Each row of a before or after table is a point. One or more steps were done to the points. Then noise was added and the rows were shuffled. The steps act on columns, c1 being the first. What was done? A step turns or swaps two columns, mirrors them in a line or flattens them onto one, adds a multiple of one to another, or multiplies or shifts one. Angles are multiples of 10 degrees, from the lower column toward the higher: turns from -170 to 170, lines from 10 to 170 but not 90. Use the fewest steps. Two steps may share a column if one is a turn and the other turns, adds or multiplies; they go together, in the order done. Otherwise the lowest column goes first.

Before, 13 rows:
[[-0.10 -0.13]
 [-0.16  0.23]
 [ 0.19 -0.24]
 [-0.76 -0.19]
 [ 0.13  0.62]
 [ 0.03 -0.09]
 [ 0.03  0.27]
 [-0.08  0.23]
 [-0.06  0.14]
 [-0.35  0.14]
 [-0.11  0.20]
 [-0.56  0.09]
 [-0.09  0.38]]
After:
[[-0.08  0.11]
 [ 0.24  0.04]
 [ 0.25 -0.12]
 [ 0.26  0.26]
 [ 0.14  0.01]
 [-0.31 -0.08]
 [ 0.31  0.07]
 [-0.09 -0.04]
 [ 0.10  0.77]
 [ 0.28 -0.03]
 [ 0.35 -0.02]
 [ 0.33  0.51]
 [ 0.53 -0.33]]
Steps: turn c1 and c2 by -110 degrees

Before (12 x 8):
[[ 0.06 -0.23  0.39  0.27 -0.10  0.00 -0.40 -0.23]
 [ 0.22 -0.15  0.23  0.10 -0.31  0.06  0.37  0.01]
 [-0.61  0.33  0.02 -0.35 -0.13 -0.23 -0.01  0.39]
 [-0.21  0.20  0.21 -0.36 -0.56 -0.24  0.28  0.00]
 [ 0.28 -0.19 -0.33 -0.18 -0.07  0.42  0.10  0.43]
 [-0.22  0.01  0.16 -0.07 -0.25  0.53 -0.03 -0.21]
 [-0.48  0.27  0.20  0.41  0.13 -0.09 -0.17  0.12]
 [ 0.29  0.34 -0.08 -0.43  0.36 -0.12 -0.02  0.58]
 [-0.28  0.42  0.11  0.26 -0.14  0.06 -0.47 -0.14]
 [ 0.07 -0.11 -0.04  0.03 -0.98 -0.31 -0.41  0.00]
 [ 0.38 -0.16  0.07 -0.11 -0.15 -0.37  0.25 -0.28]
 [-0.09 -0.03 -0.15  0.10  0.28 -0.09  0.08  0.22]]
After:
[[-0.06 -0.37  0.30  0.12 -0.14  0.04 -0.45 -0.32]
 [ 0.12  0.34  0.35  0.21  0.20 -0.04 -0.41 -0.16]
 [ 0.28  0.08 -0.27 -0.30 -0.26  0.45  0.28  0.40]
 [-0.26 -0.05  0.04 -0.17 -0.10 -0.10  0.02  0.20]
 [ 0.37  0.25  0.15  0.16 -0.04  0.03  0.41 -0.03]
 [ 0.38  0.19 -0.10  0.05  0.33 -0.36  0.06 -0.06]
 [ 0.04  0.07  0.01  0.18 -0.04  0.50  0.23 -0.40]
 [-0.30 -0.34 -0.26  0.27 -0.66 -0.24 -0.10 -0.19]
 [-0.09 -0.35 -0.39  0.16 -0.19 -0.12 -0.09  0.70]
 [-0.40 -0.20  0.49  0.12 -0.29 -0.09 -0.17 -0.12]
 [ 0.28 -0.12 -0.25  0.36 -0.33 -0.23  0.12 -0.42]
 [ 0.79  0.07  0.02 -0.10 -0.40 -0.33 -0.58 -0.44]]
Steps: turn c1 and c5 by 50 degrees; turn c5 and c8 by 50 degrees; turn c2 and c3 by -160 degrees; turn c3 and c4 by -110 degrees; add 0.5 times c6 to c7

Before:
[[ 0.35  0.20  0.45  0.12 -0.28  0.31  0.02 -0.16  0.00 -0.18  0.10  0.18]
 [ 0.49 -0.04  0.04 -0.19  0.27 -0.47  0.21 -0.23 -0.04 -0.10 -0.31  0.16]
 [-0.23  0.06 -0.04  0.27  0.07 -0.39  0.19 -0.09 -0.04 -0.03  0.10  0.07]
 [-0.32  0.22  0.62  0.50  0.29 -0.09 -0.41  0.25 -0.01 -0.07 -0.01  0.03]
 [ 0.26 -0.10 -0.05 -0.30 -0.16  0.24 -0.45 -0.38  0.10 -0.11 -0.22 -0.16]
 [ 0.27  0.22  0.06  0.27 -0.23  0.27  0.11  0.33 -0.71 -0.14  0.15 -0.39]
 [-0.19 -0.25  0.28 -0.26 -0.02 -0.13 -0.32  0.42  0.16 -0.11  0.24  0.22]
 [ 0.17  0.49 -0.34 -0.39 -0.29  0.13  0.08  0.18  0.06  0.14 -0.01  0.05]
 [ 0.09 -0.15  0.44 -0.27 -0.03  0.47 -0.13  0.27  0.75 -0.39 -0.19  0.19]
 [ 0.27 -0.05 -0.11  0.37 -0.37  0.09 -0.22 -0.23  0.21  0.45  0.56 -0.22]]
After:
[[-0.52  0.00 -0.05  0.29  0.05 -0.39  0.20 -0.03 -0.05  0.02  0.03  0.09]
 [ 0.28  0.11  0.48  0.55  0.48 -0.05 -0.40  0.27 -0.06 -0.01 -0.04  0.02]
 [ 0.17  0.00 -0.07 -0.20  0.26 -0.49  0.19 -0.16 -0.11  0.01 -0.45  0.16]
 [ 0.30 -0.07  0.44 -0.28  0.14  0.50 -0.15  0.19 -0.26 -0.85 -0.38  0.19]
 [ 0.27 -0.19  0.27 -0.29  0.09 -0.05 -0.34  0.41 -0.09 -0.17  0.02  0.23]
 [ 0.04  0.55 -0.19 -0.30 -0.40  0.17  0.08  0.16  0.16 -0.02 -0.06  0.06]
 [ 0.62 -0.12  0.04  0.34 -0.40  0.03 -0.21 -0.25  0.48 -0.11  0.79 -0.24]
 [ 0.32  0.19  0.52  0.16 -0.10  0.27  0.02 -0.23 -0.18 -0.03 -0.07  0.18]
 [ 0.92 -0.05  0.01 -0.32 -0.18  0.17 -0.47 -0.43 -0.11 -0.12 -0.07 -0.17]
 [ 0.12  0.16  0.14  0.29 -0.18  0.33  0.11  0.28 -0.27  0.68  0.52 -0.40]]
Steps: add -1.5 times c7 to c1; turn c2 and c4 by 10 degrees; turn c3 and c5 by 20 degrees; turn c6 and c8 by -10 degrees; turn c9 and c10 by -80 degrees; add -1 times c12 to c11

Before (14 x 24):
[[ 0.15 -0.19  0.12  0.35  0.15  0.22 -0.17 -0.05 -0.40 -0.59  0.41  0.35
  -0.52 -0.04 -0.27 -0.48 -0.42  0.11 -0.37 -0.09  0.34 -0.04  0.05 -0.23]
 [ 0.34  0.47 -0.29 -0.29  0.13 -0.34 -0.41  0.33 -0.13  0.07  0.03 -0.28
  -0.44  0.05  0.05  0.00 -0.58  0.11 -0.07 -0.05  0.37  0.07 -0.67 -0.23]
 [ 0.31 -0.05  0.17 -0.23 -0.35 -0.26  0.12 -0.26  0.13  0.13  0.48  0.03
  -0.29  0.13  0.25 -0.16 -0.18 -0.57 -0.23 -0.35 -0.16 -0.30 -0.47 -0.17]
 [-0.07  0.51 -0.37 -0.27  0.22  0.29 -0.04 -0.32 -0.25  0.33  0.33 -0.21
  -0.23 -0.16 -0.61  0.38 -0.30 -0.17 -0.01  0.38 -0.08 -0.35 -0.32 -0.08]
 [ 0.22 -0.21 -0.30 -0.27  0.25 -0.24 -0.24  0.13  0.03  0.12  0.32 -0.24
   0.08 -0.17 -0.33  0.15  0.24 -0.19  0.03 -0.10 -0.36  0.07 -0.14  0.14]
 [ 0.08  0.55 -0.29  0.24 -0.49 -0.30 -0.23  0.29 -0.39 -0.05 -0.20  0.07
  -0.07 -0.32 -0.59  0.11 -0.24  0.11 -0.45  0.43  0.05  0.41 -0.39 -0.42]
 [-0.32  0.41 -0.14  0.16 -0.59 -0.20  0.17  0.47 -0.31  0.04  0.20 -0.28
  -0.41 -0.36 -0.06 -0.45  0.20 -0.15 -0.41 -0.36 -0.29  0.45 -0.29 -0.09]
 [ 0.34  0.05 -0.52  0.42  0.10  0.27  0.02 -0.25  0.41 -0.52  0.20  0.15
   0.06  0.21 -0.04 -0.36 -0.38 -0.62 -0.11 -0.35  0.32 -0.23 -0.51  0.30]
 [ 0.07 -0.11  0.00 -0.06 -0.63 -0.06  0.07  0.51 -0.14  0.22 -0.40 -0.05
  -0.19  0.02 -0.29 -0.39 -0.12 -0.24 -0.16 -0.16  0.32  0.44 -0.01 -0.30]
 [-0.24  0.41 -0.01  0.34 -0.26  0.22  0.16  0.14 -0.49 -0.42 -0.04  0.34
   0.13  0.20 -0.07  0.34 -0.10 -0.55 -0.27  0.08 -0.32  0.39 -0.41 -0.58]
 [-0.23  0.25 -0.37  0.28  0.06  0.26  0.17  0.12 -0.21  0.20  0.25 -0.44
   0.17 -0.06  0.11 -0.22 -0.63  0.07 -0.43 -0.33  0.44  0.25  0.10  0.07]
 [ 0.20  0.01  0.03 -0.28 -0.11  0.12  0.16 -0.02  0.27 -0.56  0.20  0.36
   0.25  0.21  0.01 -0.44 -0.07  0.26  0.12 -0.37 -0.08 -0.12  0.07  0.22]
 [-0.19 -0.27 -0.25 -0.06 -0.23  0.24  0.23  0.38 -0.39  0.12 -0.24 -0.04
   0.12 -0.19 -0.13  0.30 -0.17 -0.21 -0.46 -0.17 -0.38  0.13  0.06  0.27]
 [ 0.09 -0.14  0.29  0.15 -0.31  0.42 -0.25 -0.22 -0.02 -0.49  0.47  0.40
  -0.55  0.32 -0.24  0.29 -0.06 -0.08 -0.17  0.13  0.01  0.40 -0.20 -0.29]]
After:
[[ 0.29  0.48 -0.25  0.22  0.01 -0.23 -0.45  0.32  0.21  0.05 -0.02 -0.23
  -0.46 -0.02  0.01  0.25 -0.51 -0.04 -0.05 -0.08 -0.09 -0.09 -0.67 -0.18]
 [ 0.22 -0.22  0.11 -0.63  0.26  0.09 -0.12 -0.04  0.35 -0.55  0.40  0.34
  -0.54 -0.03 -0.27  0.04 -0.37  0.18 -0.38 -0.19 -0.10  0.06  0.10 -0.23]
 [-0.21  0.42  0.03  0.05  0.53  0.39  0.16  0.17  0.14 -0.48 -0.04  0.33
   0.11  0.16 -0.06 -0.49 -0.12 -0.47 -0.29  0.17 -0.04 -0.45 -0.47 -0.55]
 [-0.06  0.49 -0.30  0.40  0.05  0.24  0.00 -0.32  0.33  0.32  0.28 -0.18
  -0.23 -0.14 -0.63 -0.04 -0.26 -0.07 -0.03  0.30 -0.04  0.35 -0.31 -0.07]
 [ 0.32  0.05 -0.49 -0.51 -0.39  0.49  0.03 -0.25 -0.19 -0.49  0.23  0.11
   0.02 -0.23 -0.06 -0.07 -0.29 -0.43 -0.07 -0.39 -0.04  0.04 -0.52  0.29]
 [-0.24  0.21 -0.38 -0.38  0.12  0.12  0.15  0.13  0.16  0.20  0.14 -0.41
   0.16  0.23  0.12 -0.06 -0.53  0.14 -0.40 -0.37 -0.08 -0.17  0.15  0.03]
 [-0.17 -0.24 -0.20  0.23  0.38  0.26  0.13  0.36  0.04  0.18 -0.27 -0.04
   0.10  0.28 -0.17 -0.16 -0.16 -0.09 -0.44 -0.11 -0.11 -0.02  0.06  0.29]
 [ 0.09 -0.09  0.23  0.06  0.24  0.31 -0.27 -0.27 -0.22 -0.52  0.50  0.45
  -0.58  0.01 -0.20 -0.32 -0.03  0.10 -0.17  0.19  0.00 -0.54 -0.18 -0.28]
 [ 0.20  0.02  0.06 -0.18 -0.15 -0.07  0.19 -0.04 -0.25 -0.55  0.23  0.37
   0.21 -0.22  0.05  0.51 -0.10  0.23  0.08 -0.29 -0.01 -0.05  0.06  0.21]
 [ 0.07  0.52 -0.26 -0.14  0.61 -0.21 -0.21  0.36 -0.09 -0.11 -0.17  0.03
  -0.10  0.55 -0.60 -0.30 -0.21 -0.08 -0.44  0.60 -0.03 -0.11 -0.42 -0.41]
 [-0.31  0.38 -0.17 -0.46  0.62 -0.06  0.20  0.49 -0.25  0.02  0.22 -0.23
  -0.34  0.56 -0.07  0.11  0.22 -0.22 -0.42 -0.15 -0.01 -0.12 -0.33 -0.09]
 [ 0.05 -0.13 -0.04 -0.26  0.49  0.10  0.11  0.55 -0.38  0.22 -0.40 -0.05
  -0.15  0.25 -0.34  0.28 -0.07 -0.26 -0.16  0.06 -0.03 -0.36 -0.01 -0.33]
 [ 0.24 -0.08  0.18  0.02  0.14  0.07  0.09 -0.29 -0.29  0.12  0.51  0.05
  -0.27 -0.31  0.31  0.29 -0.20 -0.61 -0.24 -0.20 -0.01  0.14 -0.51 -0.19]
 [ 0.22 -0.19 -0.29  0.26 -0.18 -0.11 -0.25  0.16  0.20  0.13  0.29 -0.23
   0.08  0.19 -0.37  0.13  0.18 -0.21  0.03 -0.15  0.04  0.03 -0.15  0.16]]
Steps: turn c4 and c16 by -130 degrees; add -0.3 times c5 to c20; turn c5 and c9 by 130 degrees; multiply c6 by 0.7; turn c6 and c18 by 30 degrees; turn c14 and c22 by -140 degrees; flatten c17 and c21 onto the line at 10 degrees

Before (9 x 64):
[[ 0.13 -0.14  0.09 -0.44  0.09  0.62  0.46 -0.54 -0.14 -0.05 -0.03  0.38
  -0.01  0.07 -0.31  0.26  0.45  0.16  0.23  0.62  0.30  0.08 -0.30 -0.05
   0.06  0.31 -0.18  0.03  0.29  0.30 -0.21 -0.36 -0.07  0.13 -0.18 -0.09
  -0.23 -0.33  0.45  0.13 -0.03  0.16  0.32  0.11  0.30 -0.08  0.48  0.39
   0.37  0.43 -0.30  0.41  0.15 -0.27 -0.18 -0.23 -0.02 -0.57  0.42  0.14
   0.50 -0.06  0.10 -0.14]
 [ 0.22  0.60  0.11 -0.22  0.14 -0.10  0.48 -0.11 -0.22 -0.01 -0.01 -0.17
  -0.05 -0.50 -0.08  0.25  0.35 -0.26 -0.21 -0.24  0.43 -0.30 -0.34  0.58
   0.57 -0.34 -0.19 -0.17 -0.03  0.21  0.01  0.07 -0.05  0.21  0.06  0.08
  -0.44  0.47 -0.06  0.19  0.42  0.58  0.34 -0.23 -0.12  0.12  0.17  0.41
   0.51 -0.06 -0.47  0.21  0.22 -0.13  0.19  0.46  0.03 -0.17  0.12 -0.28
   0.40  0.56 -0.36 -0.12]
 [-0.34 -0.22 -0.13  0.33 -0.32  0.18 -0.08 -0.57  0.29  0.08  0.17  0.20
  -0.13 -0.14  0.35  0.44  0.46 -0.02  0.25  0.02  0.24  0.08  0.23  0.12
   0.17  0.13  0.11 -0.21 -0.06 -0.23  0.04  0.44 -0.15  0.24  0.04  0.15
   0.10  0.44 -0.03  0.08  0.53 -0.10 -0.38  0.19  0.35 -0.12  0.07  0.38
  -0.35  0.12  0.41  0.09  0.14 -0.27 -0.16 -0.44 -0.22  0.22  0.33  0.23
  -0.01 -0.18  0.32  0.04]
 [ 0.07  0.08 -0.20  0.40  0.26  0.11 -0.21  0.19  0.47 -0.39  0.43 -0.37
  -0.14  0.25  0.20 -0.34  0.08  0.14  0.47  0.35  0.37  0.22  0.24  0.12
   0.01 -0.28 -0.29 -0.11  0.31  0.28  0.04  0.02  0.14 -0.14 -0.02  0.14
   0.10  0.30  0.55 -0.46  0.83  0.05  0.39 -0.22 -0.04  0.40 -0.01 -0.07
  -0.19 -0.33  0.24  0.05  0.06  0.34  0.19  0.26  0.07 -0.12 -0.01  0.18
   0.67 -0.11  0.35 -0.12]
 [-0.45  0.22 -0.20  0.35  0.27  0.14  0.46 -0.28 -0.39 -0.27 -0.09 -0.11
   0.45 -0.43  0.31  0.43  0.25 -0.35 -0.29  0.26 -0.37  0.44 -0.02  0.35
   0.27 -0.05  0.65  0.35  0.20 -0.35 -0.17  0.06 -0.15  0.19  0.02 -0.08
   0.11 -0.34  0.06  0.38  0.10 -0.01 -0.26  0.43 -0.16  0.26  0.38  0.04
  -0.24  0.03 -0.24  0.29  0.08 -0.25 -0.09 -0.32  0.56  0.21  0.16  0.39
   0.22 -0.04 -0.19 -0.65]
 [-0.08  0.54 -0.43  0.05  0.27  0.31 -0.26 -0.34  0.06 -0.40  0.27 -0.34
   0.29 -0.22 -0.49 -0.27 -0.09  0.33  0.45 -0.25 -0.37  0.06 -0.13 -0.12
   0.43 -0.19  0.59  0.35  0.45 -0.38 -0.07 -0.25  0.00 -0.18 -0.06 -0.19
  -0.20  0.11  0.52 -0.28  0.01 -0.23 -0.35 -0.19 -0.30  0.43  0.31  0.31
   0.17  0.18 -0.38 -0.27 -0.10  0.43 -0.20  0.28  0.40 -0.49 -0.05 -0.06
   0.28 -0.23  0.18 -0.19]
 [-0.30 -0.16  0.26 -0.38 -0.06 -0.22  0.12  0.16  0.42  0.49 -0.10  0.09
   0.02 -0.40 -0.34  0.21  0.31 -0.35  0.49 -0.05  0.23 -0.30  0.18  0.27
  -0.11 -0.10 -0.13  0.24  0.00  0.06  0.13 -0.33 -0.03 -0.03 -0.16  0.11
   0.29  0.01 -0.20 -0.34 -0.06 -0.25 -0.07  0.41  0.36 -0.41 -0.18 -0.08
  -0.33  0.31  0.14  0.01  0.25 -0.08  0.55  0.08  0.44 -0.25 -0.40 -0.10
   0.51  0.55 -0.40  0.03]
 [ 0.00  0.44  0.45  0.23  0.29  0.09 -0.01 -0.02  0.02  0.13  0.17  0.18
   0.31  0.22  0.17  0.47 -0.03 -0.06  0.55  0.12  0.07 -0.44 -0.03 -0.19
  -0.05  0.35  0.34 -0.34 -0.29 -0.08  0.58 -0.20 -0.15 -0.15  0.04  0.16
   0.23  0.18  0.15 -0.01 -0.03  0.18  0.34 -0.21 -0.27  0.29  0.38 -0.02
   0.25  0.27 -0.05  0.41 -0.40  0.49  0.09  0.00 -0.31 -0.53  0.09  0.12
   0.00  0.36 -0.38 -0.18]
 [ 0.30  0.01  0.14 -0.45 -0.07 -0.13  0.40  0.01  0.43 -0.39  0.16  0.31
   0.07 -0.54 -0.14 -0.09  0.07  0.29  0.05 -0.29 -0.39  0.16  0.27 -0.11
   0.49  0.23  0.25  0.04 -0.26 -0.58  0.23 -0.34  0.43 -0.01  0.27 -0.12
  -0.31  0.05  0.58  0.34  0.19 -0.08 -0.45 -0.04  0.30 -0.34  0.23 -0.24
   0.00 -0.29 -0.45  0.36  0.50  0.24  0.16  0.11  0.38  0.27  0.13 -0.11
  -0.02 -0.12 -0.31  0.05]]
After, 9 rows:
[[-0.31 -0.17  0.16 -0.42 -0.04 -0.23  0.10  0.18  0.40 -0.54 -0.09  0.11
   0.02  0.21 -0.36  0.09  0.31 -0.32  0.47 -0.10  0.24 -0.25  0.19  0.25
  -0.06 -0.12 -0.13  0.28  0.02  0.06  0.10 -0.32  0.02 -0.02 -0.18  0.13
   0.26  0.00 -0.22 -0.36 -0.07 -0.23 -0.05  0.43  0.34 -0.42 -0.19 -0.09
  -0.31  0.19  0.28 -0.01  0.24 -0.05  0.58  0.24  0.40 -0.23 -0.38 -0.13
  -0.53  0.56 -0.37  0.04]
 [ 0.13 -0.14 -0.07 -0.42  0.09  0.62  0.48 -0.52 -0.12 -0.06 -0.05  0.40
  -0.01 -0.23 -0.33  0.06  0.45  0.19  0.25  0.65  0.31  0.08 -0.31 -0.06
   0.06  0.30 -0.20  0.05  0.27  0.32 -0.21 -0.35 -0.15  0.15 -0.21 -0.07
  -0.24 -0.32  0.45  0.12 -0.04  0.17  0.32  0.12  0.30 -0.05  0.43  0.36
   0.37  0.48  0.08  0.40  0.20 -0.26 -0.16  0.12 -0.03 -0.58  0.41  0.14
  -0.50 -0.04  0.16 -0.02]
 [ 0.22  0.61 -0.08 -0.17  0.13 -0.10  0.48 -0.09 -0.26 -0.08  0.01 -0.19
  -0.01 -0.13 -0.09  0.31  0.32 -0.25 -0.21 -0.23  0.45 -0.31 -0.36  0.57
   0.57 -0.32 -0.19 -0.19 -0.05  0.21  0.04  0.07 -0.15  0.26  0.08  0.05
  -0.47  0.44 -0.05  0.19  0.40  0.56  0.36 -0.23 -0.13  0.13  0.14  0.41
   0.54 -0.33  0.66  0.18  0.22 -0.15  0.22  0.28  0.06 -0.16  0.10 -0.30
  -0.41  0.56 -0.35 -0.02]
 [-0.08  0.49 -0.01  0.05  0.28  0.30 -0.23 -0.36  0.05  0.55  0.31 -0.35
   0.26 -0.17 -0.52 -0.36 -0.10  0.36  0.45 -0.24 -0.36  0.06 -0.13 -0.15
   0.46 -0.19  0.56  0.35  0.46 -0.37 -0.03 -0.23 -0.15 -0.19 -0.04 -0.16
  -0.18  0.14  0.46 -0.34  0.04 -0.20 -0.35 -0.16 -0.26  0.43  0.31  0.29
   0.15 -0.06  0.37 -0.24 -0.09  0.44 -0.16  0.33  0.39 -0.50 -0.09 -0.09
  -0.31 -0.22  0.15 -0.05]
 [ 0.30  0.03 -0.37 -0.46 -0.04 -0.13  0.36  0.01  0.44  0.12  0.17  0.34
   0.09 -0.10 -0.15  0.05  0.05  0.32  0.02 -0.27 -0.35  0.16  0.26 -0.10
   0.48  0.18  0.26  0.01 -0.26 -0.58  0.23 -0.35  0.24 -0.02  0.28 -0.07
  -0.28  0.06  0.57  0.30  0.20 -0.12 -0.49  0.01  0.30 -0.35  0.25 -0.26
   0.00 -0.34  0.68  0.40  0.45  0.23  0.16 -0.11  0.38  0.27  0.12 -0.14
  -0.03 -0.11 -0.33 -0.36]
 [ 0.00  0.48 -0.21  0.21  0.26  0.06 -0.01  0.00  0.00 -0.41  0.19  0.16
   0.29 -0.14  0.16  0.32 -0.02 -0.09  0.55  0.10  0.07 -0.46 -0.04 -0.18
  -0.02  0.34  0.32 -0.34 -0.28 -0.10  0.61 -0.17 -0.22 -0.18  0.07  0.14
   0.22  0.13  0.19 -0.03 -0.02  0.21  0.36 -0.22 -0.31  0.28  0.38 -0.04
   0.25  0.24 -0.19  0.45 -0.38  0.49  0.10  0.16 -0.30 -0.53  0.10  0.15
   0.01  0.35 -0.38  0.07]
 [-0.32 -0.25  0.16  0.31 -0.34  0.14 -0.07 -0.59  0.28  0.06  0.18  0.19
  -0.13  0.31  0.32  0.38  0.45  0.03  0.27  0.04  0.27  0.12  0.22  0.10
   0.18  0.14  0.12 -0.23 -0.04 -0.24  0.04  0.45 -0.04  0.25  0.07  0.15
   0.07  0.44 -0.02  0.03  0.53 -0.10 -0.41  0.17  0.34 -0.13  0.07  0.38
  -0.32  0.38 -0.04  0.08  0.17 -0.29 -0.16 -0.25 -0.23  0.24  0.32  0.22
   0.01 -0.14  0.32  0.14]
 [ 0.08  0.08 -0.15  0.39  0.25  0.15 -0.21  0.15  0.50  0.45  0.36 -0.39
  -0.13  0.03  0.19 -0.20  0.06  0.17  0.44  0.31  0.34  0.24  0.27  0.12
   0.00 -0.25 -0.32 -0.09  0.26  0.31  0.02  0.05 -0.06 -0.12 -0.01  0.11
   0.16  0.32  0.55 -0.45  0.82  0.01  0.36 -0.21 -0.07  0.41  0.00 -0.04
  -0.13 -0.41 -0.37  0.04  0.07  0.32  0.15 -0.03  0.06 -0.15 -0.02  0.19
  -0.68 -0.11  0.33 -0.18]
 [-0.46  0.24 -0.06  0.35  0.28  0.17  0.43 -0.31 -0.39  0.33 -0.09 -0.11
   0.45  0.00  0.29  0.43  0.24 -0.32 -0.29  0.27 -0.38  0.43 -0.03  0.34
   0.24 -0.05  0.62  0.39  0.22 -0.34 -0.19  0.08 -0.63  0.16  0.01 -0.09
   0.10 -0.35  0.11  0.36  0.10 -0.03 -0.25  0.41 -0.17  0.23  0.39  0.02
  -0.24  0.23  0.48  0.32  0.11 -0.24 -0.03 -0.22  0.56  0.22  0.16  0.37
  -0.22 -0.07 -0.24 -0.09]]
Steps: turn c3 and c10 by -130 degrees; turn c14 and c51 by -120 degrees; multiply c14 by 0.7; add -0.5 times c50 to c16; turn c50 and c56 by 40 degrees; turn c33 and c64 by -70 degrees; multiply c61 by -1
